Each row is a point. To make a cloud, some directions were put in groups of two or more. Within a group, all points are equally far from the middle, so they leave a hole (a ring in 2 directions, a hollow ball in 3). The other directions are filled evenly. Then the cloud was stretched, turned, moved and blurred a little. Count the holes, and give their numbers of directions, smallest first.
In the rows, 128 means zero.

Cloud (20 x 3):
[[125 101  70]
 [183 139 137]
 [184 136 132]
 [117  79  79]
 [ 65 120 118]
 [ 73 125  97]
 [135 112  71]
 [105 159  97]
 [161  88 130]
 [ 65 105 123]
 [147 181 138]
 [138 119 172]
 [ 83 157 136]
 [122 175 156]
 [ 75 120 151]
 [134  87 153]
 [165 109 153]
 [139 182 140]
 [ 88  84 143]
 [153 154 170]]
Holes: 1 (3)

Cloud (31 x 4):
[[111 189 115 148]
 [107 135 150 185]
 [154  99 145  85]
 [ 75 182 109 123]
 [ 74 149 158 171]
 [ 89 111  93 103]
 [ 82 178 158 153]
 [136  96 127 120]
 [ 78 184 157 197]
 [ 80 140 127 116]
 [129 108 163 107]
 [105 168 138 124]
 [104 144  97 110]
 [147 122 103 119]
 [128 161 158 136]
 [ 78 190 175 184]
 [ 71 175 185 170]
 [104 122 131 166]
 [151  94 106 107]
 [148 128 180 142]
 [ 92 157 122 189]
 [131 105 183 167]
 [ 99 191 118 156]
 [102 160  96 130]
 [144 114 122 146]
 [ 77 142 186 177]
 [ 99 143 179 133]
 [ 84 185 142 151]
 [108 114 127 138]
 [ 96 121 162 137]
 [104 112 181 183]]
Holes: 0

Cloud (30 x 4):
[[114 152 175 101]
 [ 69  56  81 108]
 [138 101 156 169]
 [116  61  84 148]
 [100 143 174 142]
 [143 156 119 109]
 [107 129  95 168]
 [105 147 120  74]
 [126 154  86 168]
 [105  99 165  73]
 [115 144 142  77]
 [113 143 141  75]
 [115 168 175 103]
 [143  77  72 154]
 [133 143  94 117]
 [110 137 159 168]
 [128 159 183 149]
 [138 135 178 138]
 [114 117 171  93]
 [ 94  62  98 138]
 [ 79 135 110 159]
 [ 65 113 109 139]
 [114  82  91  63]
 [147 113 172 121]
 [134 124 163 174]
 [101 142  88 101]
 [113  73  68 115]
 [122 110 114  70]
 [147  87 168 131]
 [ 86  94  73 112]]
Holes: 1 (2)

Cloud:
[[131  70  77 126 144 172]
 [139  85  79 104 155  93]
 [163 142 145 122 169 139]
 [ 96 137 192 137 150  97]
 [170 176 151 104  98  95]
 [174  96 112 131 119  86]
 [147 133 137  61 116 157]
 [159 158 130 153 174 128]
 [177 128 110 110  80  91]
 [144 133 124  95 168 155]
 [128 122  68 133 108 110]
 [174 159 139 186 144 131]
 [118 163 124 135 179 134]
 [ 62 102 140  61 138 138]
 [179 120 109 145 133 169]
 [166 125 132 127 107  68]
 [ 95 107 104 100 141 181]
 [103 109 180 151 151 198]
 [103 103 139 133  84 123]
 [ 97  81  89  74 126 148]
 [164  91  77 110 120 163]
 [109  76 116 158 150 196]
 [142 103  84  96 146  73]
 [117 121  90 108 172  76]
 [139 115 124 171 186  93]
 [ 92 170 198 103 126 132]
 [ 58 126 145  73 155 117]
 [157 162 154  84 140 102]
 [ 91 125 117 118 143 183]
 [ 95 186 148 160 161 120]
 [120 153 112 202 128  91]
 [145 107 115 174 134 186]
 [160  92 124 113  82 120]
 [ 77  96 137 138 181 185]
 [ 69  93 119  92 114 156]
 [149  50 120 118 137 171]
 [125 177  96 156 114  83]
 [139  78 110 188 130 154]
 [123 190 106 149 119  81]
 [192 143 135 167 119 135]
 [137  67  79  93 137 165]
 [117 100 121  79  77 144]
 [130  64 158 117 125 188]
 [127 154 124 195 116 143]
 [ 73 134 160  95 110 175]
 [ 85  93 109  88 103 127]
 [119 175 147 127  79 123]
 [160 182 101 106 116  73]
 [120 114 164 169 160  96]
 [ 92 170 147  77 134 134]
 [ 87  78 181 123 145 155]
 [175 133 117 111  75  97]
 [ 86 150 169  62 124 146]
 [ 97 124 106 127  99 156]]
Holes: 2 (3, 3)

Cloud (74 x 8):
[[ 66 119 121 192  79 127 118 162]
 [ 64 163 110 180  83 125 138 112]
 [ 99 166 117 148  74 102 131 107]
 [141 131 143 150 147 163  75 184]
 [ 93 138 100 108 119 119 151  92]
 [122 194 127 125  86  46  93 121]
 [135  95 108 130 177 166 143 131]
 [ 93 173 154 146  68 103 112 122]
 [ 56 177 124 112 114 155 147 129]
 [140 107 116  88 119  88 101 104]
 [116 151 106 133 104  72 159 159]
 [160 135 115 126 127 142 154 182]
 [144  97 143 106 176 128 152 151]
 [120 105 102 145 168 155 183 136]
 [118 108 129 182 172 104 106 150]
 [116 175  99 102  82  72 151 138]
 [148 190 124 140 121  92  92 101]
 [177 127 122 156 124 177 131 132]
 [ 71  80 117 116  91 109 114 109]
 [ 99 143 118 170 129 161  69 145]
 [ 75 140 108 136  82  64 164 136]
 [ 94 140  90 125 174 123 159 154]
 [ 57 220 142 103 146 153 153 145]
 [130 155 139 164 100 101 109 101]
 [166  93 104 175 128 137 125 166]
 [ 77 136 132 130 141 160  86 170]
 [109  46 121 142 137 101 107 158]
 [127 121 148 149 149  64 108  94]
 [ 42 159 136 151 108  39  88 115]
 [ 92 116 127 107  76 104 156 116]
 [160  70 132 152  97  76  93 150]
 [169  92  93  86 157  91 173 135]
 [169 132 157 147 124  56 140 131]
 [100 146 137 158  75 169 117 126]
 [146 117 141 184 134 158 143 142]
 [157 151 155  92 193  89 141 137]
 [ 97 161 147 124 168 136  98 177]
 [112  97  71 117  83 106 158 144]
 [ 65 187 127  87 125 146 117 145]
 [176 130 130 145 144  90 106 168]
 [ 95 183  92 167 114  78  96 144]
 [ 79 167 129  99 113 102  83 128]
 [ 73 194  94  91 113  79 160 102]
 [107 175 117 172  97  88 119  95]
 [164  75  91 151 136 125 182 142]
 [102 159 140  56 113  85 113 145]
 [110 182 123 131 131  71  88  93]
 [147  49 123 119 128 125 174 126]
 [155 122  83 109 194 110 168 135]
 [168  74  78 116 166 121 179 121]
 [162 172 103 100  78  77 104 145]
 [127  53 122 144 154 165 173 144]
 [167  71 102 152 105  69  94 145]
 [169  45 125 160 137  86  98 116]
 [128 175 133 121 161 152 182 132]
 [ 76 119 107 172  60 130 115 148]
 [140 179 113 116  77  67  99 129]
 [175  49 107 148  87 113 137 151]
 [108 107 131 102  73 145 145 119]
 [147 100  94 109 134 157 160 101]
 [190 127 144 151 151  82 118 141]
 [133 185 107  97 193 152 146 137]
 [170  86  93 143 156 100  94 157]
 [177 123 130 113 128  78  85 105]
 [ 94  83 117 195 118 172 159 166]
 [ 72 131 113 135 137 197 150 159]
 [ 95 190  96 130 112 105 171  93]
 [ 62 139  95 108 100  59 161 106]
 [152 152  99 114  63 109  97 130]
 [ 75 170 100 179 109 151 146 139]
 [ 56 158 118 175  68  79 127 127]
 [ 77 122 124  86  94 111 124 130]
 [ 96 188 131 121  75 123 133 127]
 [ 83 100 109 108 103  81 120 102]]
Holes: 2 (2, 3)

Cloud, 87 rows:
[[176 105 113 137 100 160 146 128]
 [ 96  48 117 122 139  85  72 152]
 [121 107 166 184 155 105 138  86]
 [124  89 128  88 124 157 132  78]
 [132  93  91  73 177 111 137  95]
 [113  96 173  77 203 126 210 144]
 [108  78 143 115  88 147 143 141]
 [120  95 152  94  90 113  81 130]
 [116 152 120 156 179 164  57 121]
 [125  92 162 124 178 112 112 157]
 [ 69  85 167  92 108 130 117  86]
 [114  84 107 173 109 148 125 128]
 [124  63 109  89 190 149  92 142]
 [138  94  61 153 139 125 110 153]
 [ 84 119 184  91 165 161 141 172]
 [113 103 101 155  97 165  93  77]
 [163  87 146 121 167 136 121 192]
 [116 101  87 157 144 147 129 146]
 [120  98 161 142  63 154  41 156]
 [144 140  96 170 149 159 135 179]
 [106 120 137 155 117 161 107 105]
 [158 132 106 141 114 117 120  71]
 [145 116 159 116  93  79 126 121]
 [ 98 102  53 185 150 128 102 140]
 [153 152 103 115 200 155 162 162]
 [138 107 118 180 113 144  35 141]
 [135 139 139 137 162  61 164 152]
 [181  70 143 121 102 126 113 129]
 [141 108 163 110 125 204  92 109]
 [ 99 146 135 163 179 122 160 125]
 [ 77 107 209 113 110 119  48 106]
 [111 129 164 107 115 193 137 118]
 [ 51 130 100 119 139 164  93 119]
 [147 158 137  73 134 149  84 173]
 [134 111 102 130 153 107 104 108]
 [132 140  78 116 208 129 139 116]
 [122  92 188 141  73 107 138 132]
 [154  81 149  67 186 126 194 124]
 [ 75  99 149  82 176 124 155  80]
 [ 99 102 147 115 165 161 127 111]
 [ 81  74 125 117 111 118  42 139]
 [102  96  69  82 139 138  99 153]
 [ 39 118 122  81  71 146 125 156]
 [ 74 149  81 186 153 156 114 142]
 [138  87 152 105  99 191  60 140]
 [127 112 121 149 169 102  74 205]
 [ 72  72  93 100 136  89 133 131]
 [108  96 137  88 136 131 116 163]
 [130 156 108 177 190 120 134 148]
 [ 84 154 128 124 129 101 130 204]
 [107  72 121  89 135 149 146 129]
 [138  94 160  99 123  90 139 135]
 [114 141 140 117  96  96 130 126]
 [161  84 147 126  95 159 136 101]
 [111 146 164 132  98 112 125 204]
 [104  44 122  77 185 130 102  99]
 [152 105 132  93 134 161 158 127]
 [132 174 138  82 143 126 169  86]
 [100 129 145 116 119 134 172 131]
 [138  93 202 137 106 121 121 173]
 [151 127  79 172 159 119  65 177]
 [135 110 115 107  88  94  97 129]
 [136 135 224  82 124 119 126 167]
 [ 71 155 195 109 103  96 119 146]
 [139 118 127 138 211 128 141 118]
 [ 72 155 102 124 135 174 111 102]
 [161 125  55 153 156 145 174 118]
 [122 138 119 132  91 138 101 127]
 [138 125 132 175 182 147 119 127]
 [193 142  97 112 114 167 151  67]
 [ 93 157 106 134 166 120 116  91]
 [182  75 102 139 123 153  84 133]
 [ 79 119 178 189 159 136  72 175]
 [200  92 145 158  97 143  70 117]
 [112  83 177  92 155 135  83 130]
 [130 177 177 154 101 139 148  93]
 [121  96 177 131  95 154 130 186]
 [ 90 110 116 112 153  96 100 185]
 [ 80  65 115  72 170 142  84 141]
 [ 93  70 110 202 156 132 119 139]
 [165 136 112  97 173 127 136 170]
 [150 156 122  90  94 172  72 153]
 [165 135 136 131 136 142 122  72]
 [146 164 164 129 152 159 118  75]
 [138  52 163 103 117  98 181 171]
 [115 131 131  80  82 134  93 138]
 [171 107 116  82 163 175 118 118]]
Holes: 0

Cloud, 98 rows:
[[154 117 170 189 159 147 174  98 135]
 [ 99 162 133 185  97 138 129 110 136]
 [161 143 108 144 113 145 146  72 163]
 [ 45 114 125 184 150 138 117 160 141]
 [ 73 140 165 171 149  88 102 113  66]
 [ 46 102  71 173 157 139 142 108 119]
 [127 181 100 133 128 139 127 111  86]
 [ 83 179  70 145 146 191 174 130 146]
 [121 109 135 162 152 156 176 173 131]
 [112  87 115 132 163  66  93 155 126]
 [121 108 113 135 129 131  99 171 113]
 [104  88 170 185 122 124  97  64 143]
 [116 166 168 142 118  98  92  38 118]
 [112 173 148 173 112 102 149  68  85]
 [ 62 143 129 138 137 102 110  43 126]
 [ 98  96 153 145 138  55  72 141 143]
 [108 109 128 126 103 126 144  69 192]
 [117  87 107 199 117 111 141 102 162]
 [135 160 179 157 169 143 164  64 143]
 [155 121  81 128 106  85 174  98 148]
 [105  94 123  92  63 101 107 106 133]
 [117 156 134 139 130  85  99 121 190]
 [104  81 150 166 169 103 134 178 153]
 [138  76 155 180 144 155 159 155 166]
 [ 99  98  83 152 176  94 110 105 120]
 [116 165 103  96 154 129 136 152 148]
 [ 71 137 135 112 163 122 115 156 142]
 [126 174 163 161 167 108 173  88  96]
 [149 103 110  83 137 105 114 102 159]
 [136 141 129 143 168 107 175 164 146]
 [ 70 119  40 159 161 143 134 104 152]
 [115 114 134 152 100 157 177 171 162]
 [155 114  94 114 137 153 190 134 148]
 [ 86 102 135 132  75  81  98 107  84]
 [130 146 129 161 131  57 152 175 127]
 [ 76 155 106 135  73 149 126  73 173]
 [ 78 128 160 177 132  91 189  83 130]
 [102 161 182 177 138 101 177  91  85]
 [ 85  93 210 162 110 118 156  56 147]
 [ 87 129 142 173 128 111 111  49  88]
 [ 59 110 110 163 121 137 114  39 148]
 [115 149 115 169  76 144 165 100 183]
 [136  76 129 135  81 153 158  96 107]
 [140 126  94 132 187 111  96 108 120]
 [120 109  88 156 105  87 184  71  94]
 [125 147  69 127 152 141 169  63 146]
 [115  99 126 128 134 162 163 159 100]
 [ 66  67 112 167 141 114 121 110 165]
 [103 156 171 105  93 138 145  80 114]
 [ 84  97  87 116 107  95  95  82 146]
 [129 164  78 135  72  83 126  87 140]
 [129  95  85 168  87 174 155 141 155]
 [144 130  76 150 126 163 189 156 181]
 [ 81 163  86 174  98 105 165  72 120]
 [123  96  72 152 126 188 118 121 176]
 [ 93 173 110 159  96 151 176  70 100]
 [ 87  75 164 170 138  89 108  55 119]
 [127 122 101 168 160 107 121  52 140]
 [ 50 113 104 148 110 180 138 118  88]
 [ 78  95 142 155 145 130 101 173 159]
 [100 197 141 141 165  81 128 145 140]
 [ 80 106 168 143 150 133 134 115  72]
 [116 107 155 120 101 132 130 137  74]
 [110 155 133 136 104  97 163 170 124]
 [ 70 101 134 142 146 155 105 164 185]
 [ 66 124 160 114 126 126 151 109  80]
 [156 125  84 154  86 112 145 146 142]
 [106 170 151 169  96 135 140  59 146]
 [ 77 180 143 164 112 112 141  49 133]
 [ 56  88 140 141  79 169 128 131 146]
 [ 96 132 139  93 134  84 150  70  81]
 [103 109  51 160 102 123 117  98 164]
 [ 64 129 131 133 136 189 105 140 154]
 [114 112 138 104 120 139 155 138  67]
 [118 160 142 120 197  87 121 128 150]
 [ 42 127 116 146 160 167 121 101 107]
 [ 94 149 146  96 124 171 153 100 118]
 [150  89  88 151 131  93 131 167 132]
 [ 75 173 141 140 174 145 145 139 165]
 [162 143 163 176 151 108 156  56 124]
 [ 62 125 141 218 151  87 150 120 119]
 [101 129 116 105 132 156 129  35 129]
 [118 130 217 139  97 105 138 111 133]
 [ 75 164 118 182 131  84 126  82  88]
 [126 172  79 149 133 146 140 161 154]
 [119  87 134 152 107 148  98  86 138]
 [106 169 116 145 187 102 154  94 144]
 [129 109 162 105 151 152 114  75 150]
 [163 128  81 153 134  87 159  72 122]
 [141 154 145 166 127  67 120  73 175]
 [120  79 107 179 134 130 124  64 146]
 [ 72 119 162 197 148 136 152 171 126]
 [ 99  98 154 153 183 111 130 175 115]
 [ 57 119 136 169 112 122 132 113  79]
 [130 140  56 147 149 125 161  86 171]
 [135 167 168 150 103 142 152 112 158]
 [ 95 135  97 136 100  92  92  64 150]
 [114 117  86 146 119 122 184 179 150]]
Holes: 2 (3, 4)

Cloud, 95 rows:
[[124 102 144 124 105 111 147 100  99]
 [179 113  55 107 123 123 165  99 133]
 [100 135 103  87 127 142 129  71  93]
 [118 191  92 135 153 116 112 126 133]
 [173 179 108  90 129 118 134 129 128]
 [197 100 135 143  98 132 184 117 163]
 [232 134  91 122  96 127 151 124  94]
 [ 65  85 155 113 137 148 139 139 110]
 [111 113 195 113 106 143 114 143 144]
 [126  97 129 164 125  91 176 214 135]
 [ 99 149 120 139 143 182 132 115  88]
 [127  70 118 167  97 106 119 175 142]
 [127 148  93 115  87 166 101 144  92]
 [184 109 142 101 108 111  97  60 115]
 [170 187  95 122 161 102 133 124 155]
 [133  86 159 104 146 151  81 175 134]
 [206 117 118 173 114 149 123 100 129]
 [187 105 144  96  53 129 107  80 110]
 [138 117 118 112  98 119  65 114 129]
 [175 115 173  94 129 145 108 119 145]
 [134 143  57 151 207 122 162 156  90]
 [109 120  96  90 167 139 134 184  95]
 [151  90 164 110  65 164 108 194  99]
 [ 93  90 117 124 186  85 134 141 118]
 [150 125 163 122  81 125 109  70 155]
 [129  93  87  98 103 172 124 136  87]
 [107 140  85 118 167 107 168 141  87]
 [198 130  94 137  58 135 137  85  97]
 [ 91 127 106 147 159 176 104 101 115]
 [143  81 129  77 101 143  60 105 173]
 [133 121 120 155 156  75 153 119 181]
 [107  92  87 119 126  88 143 142 118]
 [201 170 112 148 118 120 177  75 124]
 [189 129  96 193 116 142 121 109 135]
 [138  92 113 108 103  73 128 145 133]
 [183 124 106 107  80 114 135  77  88]
 [ 91 113 101 102 192 111 137  80 197]
 [ 96  92 179  72 119 154 117 172 118]
 [150 122 133  86 107 100 142 153 207]
 [134 129  88 132 129 157 133  29 124]
 [165 165 141 134 163 132 115 104 143]
 [155  87  78  84 121 151 156 129 160]
 [121 108 117 138 180 175 130 123 126]
 [143 112  84 129 168 129 191 172 132]
 [148  86 125 101 143  62 143 156 155]
 [171  63  80  88 119 106 150 139 145]
 [131  54 136  81 141 160  81 165 163]
 [108  90 118 146 150 111 105 119  74]
 [166  66  79 127 129 112 126 134 133]
 [124 170 101 151 129 125 121 165 125]
 [112  70 152 107  97 132  59 169 133]
 [129  53 108  71  87 157 128 128 131]
 [121  95 129 182 112 154 170 158  88]
 [172  94 133 187  71 148 177 182 134]
 [181 128  83 111  82 103  99 112 113]
 [109 168  89  94 201 117 122  95 166]
 [191 153 114 130 101 189  99  62 143]
 [141 107 143 109 113 126 133 216 150]
 [184 126 133 127 141 115 151  67 123]
 [135 119 103 106 136 117 187  95 158]
 [161  98 163  60  49 128  99 105 145]
 [102 125 145  88  93 121 111 171 127]
 [188  87  86 149 132 111 182 175 164]
 [172 136 122 111 133  87 142 172 128]
 [119  86 101 136 206 129 150 166 136]
 [199  86  90 133 101 121 172 158 139]
 [ 86  78 122  56 192  98 131 170 171]
 [137  85  64 149 113 142 168 153 149]
 [ 85  99 178 117 145 160 110 151 157]
 [145 135  97 115 127 181 146 147 119]
 [151  93 138  66 168 162 112  96 159]
 [ 64  81 152  63 102 135 117 164 138]
 [136 109  83 149 129  92 128 103 138]
 [122 120 129 169 191 109 173 111 155]
 [106 158 140  95 104 159  91  98  75]
 [150  93 122 156 101 115 151 213  74]
 [157  55 130  39  63 148  90 167 159]
 [169 142  95  92  82  97  99 110 112]
 [160 117  89 163 195 145 145 117  98]
 [142  90 129 113 152 152 180  97 191]
 [137 141 106 220 155 142 149 114  89]
 [151 102 138 164  82 137  96  95 115]
 [131 121 125 158 148  75 160 167 174]
 [168 105  44 139 141 131 151 134 116]
 [172 109 104 143 151 167 167  91 127]
 [141 119 117 169 181 127 130 132  52]
 [121  86 151 129 158  79 121 146 118]
 [117  85 138 160 122  93 122 201 121]
 [203 111  86 114  80 110 122 127 145]
 [152 166  99 163 144  93 143 162  99]
 [136 120 144  99  48 129  92 134  86]
 [206 120  79 155 122 105 175 140 191]
 [190 118 106 121 111 144  91 103 177]
 [170 131  53 117 148  95 173  94 156]
 [ 98 156  85  86 190 113 127 133 133]]
Holes: 3 (2, 2, 3)
